Each row of a before or after table is a point. One or more steps were done to the points. Then noise was added and the rows were shuffled. The steps act on columns, c1 being the first. Name the steps. A step turns or swaps two columns, mirrors them in a line or flattens them onto one, adds a multiple of one to another, or multiplies or shifts one. Angles are multiples of 10 degrees, from the lower column toward the higher: turns from -170 to 170, lines from 10 to 170 but not 90. Use the fewest steps. Two steps may share a column if one is a turn and the other turns, adds or multiplies; they go together, in the order done. Otherwise the lowest column goes first.

Before, 8 rows:
[[  8   9 -58]
 [-35 -14   2]
 [-33 -12  -9]
 [-27   5 -49]
 [ 32  -9   0]
 [ 36 -26 -10]
 [ -7   6 -32]
 [-11  17   8]]
After, 8 rows:
[[ 34 -37 -46]
 [-25 -36 -25]
 [  9 -26 -32]
 [ 35 -15   9]
 [-33 -29 -14]
 [  0 -51 -55]
 [ 27   9  16]
 [-14  17   4]]
Steps: turn c1 and c3 by 30 degrees; add 1 times c3 to c2

Before (11 x 4):
[[-12 -18 -35 -10]
 [-27  20 -43  32]
 [-20   0 -25  -8]
 [-24   5  -7  57]
 [-12  18   2  27]
 [ 24 -36 -15  -5]
 [-23  39 -27   1]
 [ 34  -9  11   9]
 [-26   7  -2  28]
 [ 60 -56   9  22]
 [-26  -7   1  31]]
After:
[[-20  -6   3  22]
 [-29  -6 -30  -8]
 [-19   0  -4  28]
 [ 17   3   3  16]
 [ -9  -1 -26  -5]
 [-15  -2   6  36]
 [ 26   6  -7 -11]
 [-25  -6 -30  -4]
 [ 47   8 -22 -13]
 [-25  -5 -40  39]
 [-24   0 -57  -6]]
Steps: flatten c1 and c2 onto the line at 10 degrees; mirror c3 and c4 in the line at 140 degrees

Before, 12 rows:
[[ -3  -6  -5 -18  -4 -16]
 [-21  53  33 -29 -32 -13]
 [ -2 -16 -20 -50  33 -24]
 [-14 -12  26  -2  16  37]
 [ -1 -21 -24  -6 -34   2]
 [-23 -22  42 -43 -48   2]
 [-31  -9   9  33   3  10]
 [-23  20  26   8 -28 -39]
 [ 33  14  29 -37 -26  -3]
 [ 39   5 -17 -27  19  18]
 [ 16  22  -4 -12  17  12]
 [ 32   2 -10 -23  -1 -10]]
After:
[[-29  -6  -7  30  21  40]
 [-43  33 -36   7  40  26]
 [ -7   0  -7 -37  -8 -43]
 [ 17  -9  23 -10  34  -1]
 [-17  14  -7 -15 -12 -21]
 [-16 -17  -3 -24  10 -25]
 [ 34  20 -25   9 -12 -11]
 [  1 -26 -20 -56 -13  11]
 [ 29  -2 -49   9  62  18]
 [-21  -4 -40  -2  40 -29]
 [ 25  10  14  24 -14  22]
 [  0 -11  -7 -14   9  10]]
Steps: turn c1 and c6 by -120 degrees; turn c1 and c2 by 50 degrees; turn c4 and c5 by -160 degrees; turn c3 and c4 by 140 degrees

Before (12 x 8):
[[ 19  13 -25 -16  23  14  25   8]
 [-16  -2   2 -16 -16 -33  31 -44]
 [-21   5 -51   7 -25  -3 -17 -28]
 [-47  31  10   6  19   8   0  13]
 [  1  22 -29  -9 -11 -20   3 -18]
 [-25  18 -14   6 -15  25  -7  -7]
 [ -7   0 -35  -6 -29  -4  14  20]
 [-33  15  -9  -3 -33   5  16 -35]
 [ 15   2   9 -17   0  20 -12 -13]
 [-17 -11 -35 -44  -4  12 -17  16]
 [  7 -36   2   7   8  -5 -17   9]
 [-10  17  11 -56   4  10   6 -26]]
After, 12 rows:
[[  4 -23   0  10 -14  35   3 -17]
 [-14 -18 -20 -17 -18  46 -16 -13]
 [-10 -14  28 -19 -52  17  31 -40]
 [-20 -25 -11 -11 -57   7  16 -26]
 [  8   0 -25  21   3  17  26  -7]
 [-11  -3  -3  24  -5 -12   9 -57]
 [  1  26   5 -21  28   2 -15  18]
 [-53 -16   0  22   2 -13   0  14]
 [  5  12 -17  15 -45  31  12   9]
 [-15 -21 -28   1 -19  -1  -8   2]
 [-14  35 -27  22  11  24 -15 -25]
 [ 12  -2 -11   3  15 -18 -11 -20]]
Steps: turn c1 and c5 by 20 degrees; add -1 times c7 to c5; turn c4 and c8 by 50 degrees; turn c2 and c4 by 140 degrees; mirror c3 and c6 in the line at 150 degrees

Before (10 x 9):
[[ 11 -11  14  16 -26   5 -20  -5  -5]
 [ 17   7 -41  27  32  -3 -18 -19 -11]
 [ -2 -23   3  30 -10  -8   5   3  23]
 [ -9  31 -11 -52  28   5  -5 -25  21]
 [-43  17 -20 -36  20  18 -13 -35  -5]
 [-27  24 -21 -32   0   5 -14   9   8]
 [-13   1 -30 -48  -1  -8 -25 -24  32]
 [ 15 -26 -18   8  25  16 -15   2  -7]
 [-17 -19  12 -26 -28 -57  30  12 -21]
 [ -9 -26  26  12  -9 -42 -18  16   2]]
After, 10 rows:
[[-46 -36  19  18  17 -18  16 -39  -7]
 [-48 -10  28 -12   0  24  34 -26 -19]
 [-40 -13  20  17   0  -2  23  10  -8]
 [ 20 -21 -42 -14 -10  36   4  15  26]
 [-23 -20  -3 -22 -25  28 -27  16  50]
 [-62   3  14  16  27  10   9 -28 -20]
 [ 19   5  14 -24  27 -15  20   3  -6]
 [ 19   6 -30  -7 -30  -7  13  -5  -2]
 [ 30  21  44   8  31  -5  33 -20  12]
 [ 34 -11  -4  -4  -6  19  -9   4 -12]]
Steps: turn c1 and c2 by 70 degrees; turn c1 and c4 by -70 degrees; turn c3 and c7 by -160 degrees; multiply c3 by 1.3; turn c6 and c9 by -140 degrees

Before, 12 rows:
[[ -3 -23  -8  32 -37   0   2  13 -22   0 -29]
 [ 23  15   8   5 -18  26 -25  -6  -2 -18  40]
 [ -9  -4  40   6  -4  29  31  10 -24 -15   9]
 [ -1 -24  -3  28  -2 -13  19  11   9  23 -17]
 [ 20  10  -6  -7  30  11 -21 -10  -2 -14  10]
 [ -2  -2  12 -11   9  -7 -17   0 -11  -2  23]
 [ 27   9  10  -8  -5  22 -20   0 -19  12  15]
 [ 20 -22  -4  -3  22  14 -14   2 -13  -1  33]
 [  6  -6  -3 -23  -2  20   2 -10  -5  -5  20]
 [  3 -24  44 -16   2  28   1   6   0 -15   9]
 [ 24 -22  -7  19 -12 -30  20   8 -10   2 -18]
 [-10 -19  59   3  -5  34  20 -27 -22 -13  12]]
After (12 x 11):
[[ -7  25   8  31 -35   0   0 -21 -23 -17  22]
 [ 16 -10  14  -4  25  24 -13 -11  -3  20   2]
 [  4  -8 -39   6  10  12  42 -24 -25   6  15]
 [ 15 -21 -62   2   8  19  36 -63 -25  -3  13]
 [  4 -19   4 -24   1  17  10 -17  -4  -6   5]
 [ 19 -36  10  -3  24  21  -6 -21 -14 -17   5]
 [ 19 -23 -40 -15   9  26  17   7   0 -10  23]
 [ 28  -9   3 -11  -8  32  -5 -30 -21  -2 -18]
 [ -4  17  -1  33  -1 -20  13  26  10 -33   4]
 [ 21  17  15  19  -9 -35   0  -9 -10 -21  16]
 [  5 -20 -12 -11   4   6 -16 -16 -10   2  -2]
 [ 25 -37   4   7 -22  32  -7  -9  -2  20  -8]]
Steps: mirror c1 and c3 in the line at 10 degrees; turn c2 and c10 by 130 degrees; turn c2 and c11 by 110 degrees; turn c6 and c7 by 30 degrees; add 0.3 times c7 to c5; add 1.5 times c9 to c8

Before, 13 rows:
[[-20 -16 -26 -21  38  -7  10 -60  21  23 -38   3]
 [ -2  -1   9 -13 -14   4 -35  -8 -30 -13 -24  23]
 [ -9  13  21   6  17   1 -22 -45 -21  31  -8  21]
 [-23 -30  42  25  26 -24  -1 -38 -24  -7  -4   6]
 [  1  -4 -23  15   6  22 -17   2   5 -26   3  -4]
 [ 29 -33 -16  -1 -11   1  21 -37  -7  28 -22  -3]
 [-18  22   1 -11 -17   1  28  -3  17  29 -32  35]
 [ 24  20  11  -5  10  -2 -10 -55  -3 -26  20  -2]
 [ 33 -29  -7 -12  26 -14 -35  -7  33  -5   2  -7]
 [ -9  26  12  19 -21 -25   1 -24   4  29 -15   0]
 [-25 -34   2  17 -23  -8 -16 -35  35  15 -12   1]
 [-12  17  32 -11  -1   1  25 -10 -26   9   6 -13]
 [  9  15  12  10  31  27  -6 -32  16  16 -33 -26]]
After:
[[-17 -35  41 -16  18  -9  18   5  19  27  18  -3]
 [-12  17  41  -8 -18   4  -9  37  11 -26 -17  -1]
 [ 24   5   5 -25  20  12 -38   5   8 -13  27  18]
 [  4  24  10  15  24  -6   1  34   6  27  11  -1]
 [  0 -18  57  -5 -27 -27  13  23 -35  24  44   5]
 [ -8  -1  12  20  -5   0 -16 -32   3 -26   0  -6]
 [ 25  15   2 -16   0  25  28  22   6   8  -8 -17]
 [ 24  11  32  -2 -14  13 -24  35   6  30   9  20]
 [-48 -24   0  -4 -29 -15 -40   7  -9  -2   1 -10]
 [  2  20   5   7  21  -5  32   4 -29  29  34  37]
 [ 38 -30  11  20 -25  14   2  54  14  -9   8   4]
 [-21  18  41   8 -24  28  -6   5  -3  17  39 -24]
 [  0 -32  28  39  27  -8 -17  21 -24  15  10   2]]
Steps: turn c1 and c9 by 140 degrees; turn c4 and c9 by 30 degrees; turn c3 and c6 by 50 degrees; turn c3 and c8 by 120 degrees; turn c5 and c11 by 170 degrees

Before:
[[ -5 -17   3  -4 -17 -25 -12 -17   9  13  -5 -15  -3 -13]
 [  8  -8  25   2  -3 -26  -8   2  -3 -13  -2  19   3  18]
 [  4 -13  10 -15 -13  -8  13   5   0 -18  19  -6   0   8]
 [-10   3  -5   5   9 -12   1  17  16   8  -4   7   0  -9]
 [  6  -8  -4  -9   5   4   7  -1   7   3   1 -16  15   1]
 [ -2 -22  -6  22  -1 -18  -2 -16  18 -12   9 -13 -15 -14]
 [-16 -13  -4 -16  11 -21 -10  -2 -12   0  -4  -2 -10  19]
 [-21 -16 -12   2 -13  -7   9  -2  -4  -5   9   5   7   8]
 [-17   3 -10 -15 -14 -17   7  -9 -18  -1  -9  -2  -1 -15]
 [  9 -13   7   1  10   9   7  11  -7  17  21   1  14  15]
 [ -4 -11  19  -2  10   7 -11  19  -5   1 -11   9  -5  15]]
After (11 x 14):
[[  0 -21  14   0  -1  20  -5  22  16 -10  19  -8 -17  14]
 [ -3 -13 -23  13  10   1   1  -7  -2   7 -20  10  -2 -17]
 [-15 -15   1 -11  10  18   3 -12  -9 -16 -36   1  -8 -13]
 [  6  -9   1  -6   4  -2  -2  -7   4   4  -3 -21   8  -2]
 [ -5 -17   0 -16 -18  -9  -4   9  13 -33  32 -14  -8   1]
 [  9  -6 -23   1  -4  23  -1   8  -1 -16 -35  16   8 -10]
 [-11   5   1  16   8   5  -4  -7  12 -11  25   6   0   1]
 [-22 -17  11  -1 -13   1   3   0  -7 -10 -28   2   9   4]
 [-15   4   9 -17 -15   3   4 -10 -19 -19  43  -1  -3   1]
 [  4 -13 -13  -4 -12  11   3 -11  -4   0 -42  -6  -2  12]
 [  9 -14 -10   9   9 -14   2  -3 -10   3 -59  -4  14   9]]
Steps: turn c4 and c8 by -50 degrees; turn c3 and c8 by 160 degrees; add -0.7 times c5 to c10; turn c6 and c10 by 120 degrees; flatten c7 and c9 onto the line at 110 degrees; turn c11 and c14 by 120 degrees; multiply c11 by 2.5; turn c12 and c13 by 20 degrees

Before (9 x 18):
[[ -9 -15 -15  -3  21  40  22 -30   0 -41  28   0  27  -5 -16  -6   0  14]
 [-36   8  16  34  15   1 -32 -23   1 -22  51   7 -20   3 -18 -11 -22  10]
 [-34 -23 -12 -22  26  25 -12 -22 -25 -24  20 -16  29  -5 -39 -10  21  16]
 [-12 -45  -9 -20  43  -1  20 -25  -3  -2 -15 -38  29  25  26   0  32  16]
 [-52   3  17  -6 -36 -12  -5  -3  29  33 -31  20 -14  -3  52  60  24  55]
 [  6 -41 -29 -13  12  14 -21 -13   4  -7 -26 -18   1  22  20 -10  23   1]
 [-37  16  19  41  12  25 -16  13 -18  13  22  23 -21 -13   4   1  -9  18]
 [ 14 -21 -12 -40  31  32  -3 -28 -10 -37   8 -46  33  19  27 -10  58   8]
 [-12 -14   8  30   7   7 -36  18 -16   6  49   8 -48  -3   5  24 -35  36]]
After (9 x 18):
[[-51   4  39  48  -4  12  17  -7  35  37 -13  17 -15 -16 -55 -52 -15  53]
 [-11 -16 -30 -17  14 -35 -24 -28   0 -42  21  -2  25   0   7   7  -4  15]
 [  9 -18 -11   0  47 -25  12 -23  -5 -33  19 -43  31 -58 -28  20 -20   6]
 [-14 -50   4 -23  41   6 -17 -26  -3  -2  13 -39  31 -40 -31   4  -4  16]
 [ 11 -40  14  -6  19  -4  23 -12   0  -6  38 -20   0 -32 -14  15   2   1]
 [-37   9 -40 -35 -20 -12  29 -19  -1 -22 -33   5 -20  14  23   0  16  13]
 [-35 -29 -21 -14  34 -22   3 -17 -24 -18  14 -15  27 -15  37  14 -20  13]
 [-37  14 -12 -35 -24 -31  18  11 -15  11 -14  23 -20  16   2 -16  -8  21]
 [-16 -15 -46 -21 -11 -18  38  22 -17   8 -22  11 -47  28  -2 -32  20  35]]
Steps: turn c3 and c11 by 70 degrees; turn c6 and c11 by 160 degrees; turn c4 and c16 by -160 degrees; turn c4 and c5 by 50 degrees; turn c7 and c15 by -170 degrees; turn c14 and c17 by 130 degrees

Before:
[[-16  18 -11  23  16  -6 -36 -19 -12  15  -3  -7  -6  20  14 -31  50  -1
   12  13]
 [ 58  37 -51   8 -21  -9  -4 -33 -14  -7 -20 -51  -1   7 -11   6 -12  18
   -1  24]
 [-45  42  -1 -12 -12 -12 -49   0 -24  13  -9 -25  -8   2   3  -6 -47  -7
   10 -53]
 [  2  15  -9 -20   5  22   6  25  -9  -3 -14  14  10  -4  25  46  17  14
   12  -1]
 [  4   1 -51 -17 -39 -33  11  15  -3 -43 -18   5   8  19  11  10  26  -2
   20 -19]
 [ 10   6   1  40   6   2  11  24 -29 -35 -11 -33   2   8  32  36  29 -33
  -19  16]
 [ 34  27 -30  -8 -16  10  -9   5   7   8   8  -4 -20  19  34  -3  20 -22
  -13 -13]
 [-12   4 -42 -27  22  21  13 -11   2   6  21  32  -8  36   8 -16  22  -1
   -4  15]
 [  2   4 -20  23  -8  -2  -8   3 -17 -35   1  39  -5 -16  22 -11   5  33
   -8  -4]
 [-16  24 -24  -3 -24  -3  -2  12 -33  30  10  -9  -9  35  14  -8   1  19
   14   2]
 [  0  11  -2 -18  35 -46   4  20 -27 -34  50 -10  -3  15  34   7 -18   0
   16 -16]]
After, 11 rows:
[[-27  12 -38  43   6  27  15  25 -29 -30 -11 -19   1   1  30   5 -29 -18
    4  14]
 [-11   9  -3 -20 -38 -27  15  17  -2 -44 -20 -19  11  18  16  54 -18   4
    1 -22]
 [ -1 -18  -9 -18  41 -20   8  22 -23 -33  52 -40  -2  12  34   3  13  -1
   11 -15]
 [  7  11  29  20  19  -3 -39 -21 -11  15  -4 -10  -1  22  17  10 -52  -8
   -1  10]
 [ 10  -3 -40 -15   8   4   7  21  -8  -1 -13  29  15  -4  28  17 -26  13
    5   1]
 [ 27 -22  13   0 -23   6   2   9 -35  35   5  -5  -4  36  19  22 -14   4
    4   1]
 [-35 -36   5   2 -16  34  -5 -35 -17  -5 -20 -37  -2   7 -14  52  -5  50
   -1  27]
 [ 21   1  14  25 -12 -35  -7   6 -14 -35  -1  27 -11 -20  20  20  -4  27
    6  -6]
 [-36 -12   9  -4 -18   6  -4  -2   6   5   9   6 -21  19  28  31 -32   3
    5 -13]
 [ 30 -63   7 -12 -15   8 -43   3 -24  12 -11 -27 -10   1   1  -2  23 -36
    2 -48]
 [ 10   9  22 -27  29 -16  14 -14   5   2  21  33  -7  36   8  42 -23  -5
    1  15]]
Steps: mirror c1 and c18 in the line at 70 degrees; turn c2 and c17 by -150 degrees; mirror c3 and c16 in the line at 130 degrees; turn c6 and c12 by 50 degrees; flatten c15 and c19 onto the line at 10 degrees
